Every row gives one point. Each copy is the shape, with its points in the same order, turned, moved and blurred by noise. Some copies are also mirrored. Which?
In the rows, zero is written as 128.

Shape (8 x 2):
| 121 | 171 |
| 183 | 145 |
| 136 | 150 |
| 160 | 146 |
| 153 | 119 |
|  92 |  98 |
| 152 | 172 |
|  87 |  87 |
Copy 1, 8 rows:
| 163 |  80 |
| 192 | 139 |
| 159 | 105 |
| 175 | 124 |
| 153 | 141 |
|  93 | 119 |
| 185 |  99 |
|  83 | 124 |
Copy 1 is: mirrored
Copy 2:
| 169 | 168 |
| 101 | 167 |
| 144 | 157 |
| 119 | 161 |
| 117 | 138 |
| 165 |  90 |
| 135 | 179 |
| 161 |  70 |
Copy 2 is: mirrored

Shape, 7 rows:
|  88 | 175 | 130 |
| 126 | 137 | 141 |
| 183 | 139 |  82 |
| 186 | 124 | 128 |
| 187 | 156 | 111 |
|  95 |  84 | 104 |
| 117 |  81 | 140 |
Copy 1, 7 rows:
| 150 | 131 |  74 |
| 124 | 134 | 124 |
| 158 | 107 | 194 |
| 136 | 141 | 183 |
| 160 | 134 | 181 |
|  81 |  71 | 119 |
|  73 | 114 | 134 |
Copy 1 is: only turned
Copy 2:
|  72 | 153 | 138 |
| 132 | 144 | 130 |
| 133 | 104 |  57 |
| 157 | 144 |  71 |
| 127 | 128 |  64 |
| 131 |  83 | 161 |
| 164 | 116 | 154 |
Copy 2 is: only turned
Copy 3, 7 rows:
|  66 | 164 | 157 |
| 112 | 131 | 159 |
| 155 | 143 |  89 |
| 169 | 126 | 133 |
| 166 | 153 | 113 |
|  80 |  82 | 114 |
| 106 |  77 | 146 |
Copy 3 is: only turned

Shape, 9 rows:
| 128 | 117 |  92 | 100 |
|  94 | 118 |  98 | 129 |
| 240 | 155 | 108 | 134 |
| 231 | 149 | 120 | 107 |
| 123 | 126 | 130 | 163 |
| 123 | 130 | 138 | 102 |
| 116 | 123 | 107 | 126 |
| 110 |  85 | 119 | 108 |
|  91 | 142 | 114 | 120 |
Copy 1:
| 114 | 162 | 102 |  84 |
|  84 | 134 | 115 |  86 |
| 175 | 213 | 140 | 173 |
| 192 | 205 | 118 | 153 |
| 106 | 125 | 151 | 123 |
| 137 | 125 | 103 | 100 |
| 103 | 142 | 116 | 100 |
| 120 | 135 | 121 |  57 |
|  89 | 118 |  97 | 103 |
Copy 1 is: mirrored
Copy 2 (9 x 4):
|  96 | 103 | 132 | 132 |
| 138 |  94 | 102 | 124 |
| 106 | 130 | 214 | 223 |
|  85 | 148 | 207 | 207 |
| 165 | 123 | 139 | 144 |
| 114 | 145 | 136 | 124 |
| 124 | 109 | 121 | 140 |
| 124 | 113 | 142 |  92 |
| 129 | 122 |  93 | 129 |
Copy 2 is: mirrored
Copy 3, 9 rows:
| 137 | 119 |  85 | 122 |
| 144 | 156 | 112 | 123 |
| 185 |  14 | 126 |  92 |
| 156 |  14 | 113 | 103 |
| 158 | 129 | 158 | 126 |
| 111 | 109 | 124 | 127 |
| 145 | 132 | 115 | 123 |
| 131 | 136 |  98 | 161 |
| 119 | 147 | 123 | 108 |
Copy 3 is: only turned
Copy 4:
| 145 | 129 | 114 | 163 |
| 151 |  99 | 139 | 143 |
|  33 | 159 |  76 | 176 |
|  53 | 181 |  76 | 173 |
| 102 | 102 | 131 | 113 |
| 134 | 156 | 133 | 127 |
| 132 | 116 | 129 | 141 |
| 166 | 124 | 104 | 124 |
| 143 | 121 | 161 | 138 |
Copy 4 is: mirrored

Shape:
| 170 | 160 | 140 |  95 | 120 | 136 |
| 145 |  87 | 114 | 139 | 105 | 156 |
| 159 | 133 | 107 | 148 |  72 | 138 |
|  66 | 133 | 171 | 142 |  93 | 124 |
| 127 | 147 |  78 | 129 | 157 |  72 |
| 157 | 154 | 144 | 126 | 149 |  87 |
|  94 | 114 | 145 | 205 |  92 | 145 |
|  71 | 134 | 158 | 177 |  86 |  86 |
| 122 | 184 | 145 | 123 | 151 | 118 |
| 149 | 162 | 131 | 117 | 134 |  73 |
|  71 | 116 | 134 | 171 |  85 | 168 |
| 169 | 105 | 123 | 139 |  94 | 142 |
Copy 1, 12 rows:
| 134 | 144 | 112 |  81 | 140 | 149 |
| 133 |  87 |  86 | 144 | 121 | 106 |
| 116 | 111 |  60 | 113 |  97 | 122 |
|  88 | 132 | 149 | 176 |  69 | 152 |
|  81 | 169 | 121 | 108 | 134 |  66 |
| 130 | 192 | 121 | 119 | 132 | 111 |
| 103 | 118 |  66 | 211 |  76 | 135 |
|  94 | 161 | 127 | 185 |  37 | 108 |
|  90 | 172 | 126 | 118 | 133 | 146 |
| 121 | 186 | 131 |  98 | 117 |  97 |
|  77 |  98 | 100 | 195 |  80 | 139 |
| 147 | 106 |  77 | 128 | 115 | 123 |
Copy 1 is: only turned
Copy 2, 12 rows:
| 124 | 134 |  84 | 165 | 119 | 101 |
| 150 | 115 | 150 | 113 |  93 | 116 |
| 135 | 138 | 147 | 167 |  71 | 128 |
| 137 | 130 | 132 | 154 | 153 | 212 |
|  64 | 195 | 147 | 138 | 129 | 106 |
|  91 | 131 | 124 | 172 | 159 | 107 |
| 168 | 148 | 191 | 164 | 127 | 185 |
| 112 | 149 | 168 | 180 | 137 | 217 |
| 118 | 171 | 100 | 179 | 171 | 129 |
|  70 | 146 | 112 | 179 | 147 | 118 |
| 181 | 149 | 158 | 128 | 121 | 197 |
| 138 | 110 | 153 | 146 |  95 | 115 |
Copy 2 is: mirrored
Copy 3:
| 109 | 107 | 145 | 124 |  94 |  74 |
| 161 | 154 |  96 | 115 |  99 | 119 |
| 177 | 113 | 100 | 124 | 116 |  74 |
| 163 |  95 | 147 | 161 | 141 | 170 |
|  85 | 137 | 100 | 131 | 186 |  85 |
|  81 |  93 | 108 | 143 | 129 |  98 |
| 193 | 124 |  84 | 180 | 136 | 147 |
| 168 |  78 | 111 | 169 | 176 | 158 |
|  91 | 106 | 147 | 179 | 136 |  98 |
|  85 |  88 | 117 | 133 | 149 |  92 |
| 207 | 141 | 125 | 175 | 136 | 151 |
| 158 | 125 |  91 | 111 |  94 | 101 |
Copy 3 is: mirrored

Shape, 13 rows:
|  83 | 128 | 167 | 111 | 143 | 156 | 120 | 112 |
| 149 |  82 | 100 |  97 | 104 |  95 | 145 | 126 |
|  56 | 147 | 153 | 118 | 136 | 104 | 138 | 120 |
| 189 | 148 | 135 | 174 | 102 | 115 | 142 | 154 |
|  78 | 139 | 174 | 117 | 145 | 109 |  84 |  97 |
| 165 | 129 | 127 | 161 | 152 | 104 | 102 | 133 |
| 177 | 155 | 120 | 193 |  94 |  92 | 108 | 113 |
| 122 |  45 |  66 | 127 | 126 | 100 | 156 | 121 |
| 167 | 153 | 113 | 188 | 136 | 105 | 132 | 121 |
| 148 |  98 |  41 |  72 | 121 | 111 | 163 | 116 |
|  79 | 132 | 186 | 123 | 132 | 105 | 102 | 107 |
|  51 | 136 | 152 | 129 | 119 | 137 |  70 | 131 |
| 170 | 153 | 115 | 144 | 131 |  84 | 132 | 176 |
Copy 1 (13 x 8):
| 138 | 111 | 124 | 122 | 130 | 103 |  69 | 147 |
| 109 |  82 | 130 | 172 | 125 | 126 | 179 | 113 |
| 110 | 117 | 104 | 164 | 164 | 129 |  62 | 139 |
| 114 | 161 | 191 | 139 | 122 | 163 | 155 | 107 |
| 123 | 107 | 132 | 130 | 171 |  97 |  55 | 105 |
|  85 | 132 | 165 | 103 | 144 | 137 | 139 |  91 |
| 123 | 151 | 181 | 132 | 146 | 178 | 147 |  58 |
|  79 |  44 | 100 | 147 | 115 | 156 | 173 | 114 |
|  99 | 155 | 157 | 107 | 146 | 179 | 148 |  93 |
| 106 |  93 |  67 | 161 | 115 | 118 | 210 | 117 |
| 125 | 102 | 143 | 147 | 170 | 110 |  56 | 118 |
| 116 | 113 | 120 | 146 | 119 | 106 |  27 |  92 |
|  70 | 169 | 163 | 156 | 137 | 138 | 157 | 104 |
Copy 1 is: mirrored
Copy 2 (13 x 8):
| 151 | 110 | 117 | 122 | 177 | 140 | 102 | 161 |
| 143 | 117 | 130 | 191 | 111 | 102 | 110 |  72 |
| 120 | 110 | 140 | 146 | 177 | 132 | 154 | 169 |
| 181 | 183 | 140 |  95 | 116 |  88 | 133 |  79 |
| 139 |  81 |  87 | 117 | 176 | 103 | 140 | 171 |
| 141 | 161 |  83 |  99 | 126 |  85 | 129 |  96 |
| 154 | 157 | 124 |  85 |  90 |  46 | 147 | 107 |
|  84 | 137 | 128 | 201 | 115 |  96 |  81 |  74 |
| 144 | 186 | 115 | 107 | 107 |  80 | 141 | 116 |
| 117 | 121 | 131 | 206 |  61 | 138 | 117 |  81 |
| 146 |  89 | 105 | 121 | 189 |  95 | 144 | 157 |
| 111 |  62 | 128 |  89 | 191 | 116 | 127 | 147 |
| 144 | 172 | 111 | 119 | 124 | 118 | 172 |  68 |
Copy 2 is: mirrored

Shape:
| 146 | 133 | 165 | 120 |  79 | 167 |  88 | 129 |  93 |
|  95 |  88 | 154 | 122 | 101 | 144 | 120 | 127 |  87 |
| 169 | 147 |  81 | 152 | 170 | 119 | 198 | 143 | 133 |
|  64 | 127 | 211 | 156 | 115 | 123 | 173 | 121 | 123 |
|  56 |  95 | 125 | 150 | 148 | 126 | 155 | 162 | 163 |
| 137 | 177 | 109 | 139 | 113 | 132 |  76 | 125 |  63 |
| 117 | 149 |  91 | 151 | 138 | 209 | 137 | 124 |  86 |
| 180 | 129 | 115 | 111 |  70 | 138 | 188 | 105 | 112 |
| 121 | 100 | 114 | 161 | 141 | 144 | 134 | 143 |  76 |
| 127 | 156 | 109 |  96 | 173 | 162 | 149 | 138 | 106 |
| 140 | 129 | 155 | 151 | 164 | 103 | 128 | 108 | 139 |
| 153 | 133 | 104 | 153 | 151 | 113 | 218 |  49 | 135 |
Copy 1:
| 133 |  82 | 148 |  89 | 191 | 119 | 112 | 136 | 115 |
| 132 | 127 | 163 | 126 | 194 | 124 | 155 | 116 | 139 |
| 178 | 155 |  63 | 160 |  96 | 170 | 108 | 134 | 111 |
| 154 | 148 | 190 | 110 | 119 | 110 | 120 |  83 | 187 |
| 138 | 171 | 182 | 158 | 111 | 174 | 145 |  95 | 123 |
| 127 | 130 | 117 |  80 | 186 | 150 | 106 | 200 | 122 |
| 136 | 113 |  91 |  79 | 140 | 189 | 169 | 139 | 120 |
| 177 |  96 |  84 | 136 | 131 |  76 | 141 | 145 | 100 |
| 132 | 159 | 107 | 122 | 182 | 162 | 142 | 113 | 131 |
| 172 | 102 | 117 | 133 | 138 | 198 | 133 | 158 | 134 |
| 116 | 134 | 128 | 157 | 128 | 146 |  79 | 127 | 156 |
| 142 | 137 |  58 | 172 |  72 | 113 | 142 | 134 | 167 |
Copy 1 is: only turned
Copy 2:
| 163 | 138 | 130 | 125 |  50 | 143 | 132 |  90 | 144 |
| 110 | 153 | 119 | 111 |  75 | 142 | 141 | 129 | 172 |
| 107 |  42 | 151 | 132 | 146 | 132 | 127 | 171 |  73 |
| 138 | 128 | 148 |  89 |  94 | 113 |  65 | 164 | 193 |
|  86 | 146 | 146 |  80 | 120 |  89 | 113 | 201 | 128 |
| 161 | 140 | 124 | 114 |  98 | 205 | 121 |  94 |  81 |
| 117 | 114 | 198 | 129 |  77 | 194 | 158 | 151 | 108 |
| 131 |  56 | 117 | 196 |  70 | 139 |  87 | 127 | 122 |
|  94 | 105 | 154 | 102 | 110 | 163 | 138 | 112 | 124 |
| 157 |  83 | 133 | 114 | 108 | 167 | 154 | 182 | 105 |
| 152 | 112 | 136 | 112 | 159 | 107 | 111 | 133 | 131 |
| 127 |  61 | 166 | 199 | 172 | 144 |  82 | 175 | 134 |
Copy 2 is: mirrored
Copy 3:
| 129 | 154 | 105 | 136 | 177 | 118 | 127 |  98 |  73 |
| 105 | 117 |  83 | 124 | 175 | 140 | 128 |  89 | 136 |
| 150 | 154 | 189 | 156 | 110 | 138 |  98 | 148 | 203 |
| 112 |  89 |  89 | 123 | 212 | 170 | 115 | 181 | 154 |
| 129 |  84 | 121 | 112 | 136 | 206 | 131 | 123 | 190 |
| 116 | 113 | 123 | 172 | 119 |  94 |  83 |  99 |  84 |
| 140 | 146 | 123 | 214 | 134 | 172 |  95 |  96 | 128 |
|  87 | 214 | 164 | 131 | 165 | 126 | 109 | 124 | 151 |
| 139 | 112 | 129 | 166 | 157 | 131 | 116 |  84 | 167 |
| 160 | 158 |  98 | 161 | 107 | 144 |  81 | 130 | 157 |
| 134 | 112 | 126 | 135 | 129 | 110 | 152 | 167 | 156 |
|  74 | 175 | 155 | 180 | 133 | 128 | 131 | 185 | 219 |
Copy 3 is: mirrored
Copy 4, 12 rows:
|  97 | 142 | 130 | 120 | 191 | 194 |  78 | 135 | 139 |
|  92 | 129 |  97 | 109 | 141 | 147 |  67 | 105 | 151 |
| 129 | 102 | 157 | 181 | 130 |  74 | 166 | 162 | 138 |
| 126 | 143 | 150 |  66 | 135 |  93 |  60 |  87 | 101 |
| 103 | 148 |  92 |  89 | 133 |  49 | 113 | 129 | 152 |
|  60 | 160 | 163 | 152 | 160 | 188 | 144 | 113 | 156 |
|  84 | 136 | 177 | 154 | 154 | 126 |  98 | 153 | 214 |
| 155 | 127 | 132 | 189 | 122 | 163 |  87 | 161 | 116 |
|  84 | 116 | 124 | 151 | 149 | 114 | 109 | 103 | 172 |
|  86 | 100 | 160 | 120 | 122 | 129 | 138 | 174 | 163 |
| 140 | 113 | 138 | 100 | 156 | 121 | 156 | 108 | 131 |
| 200 | 112 | 172 | 156 |  84 | 105 | 143 | 124 | 153 |
Copy 4 is: only turned
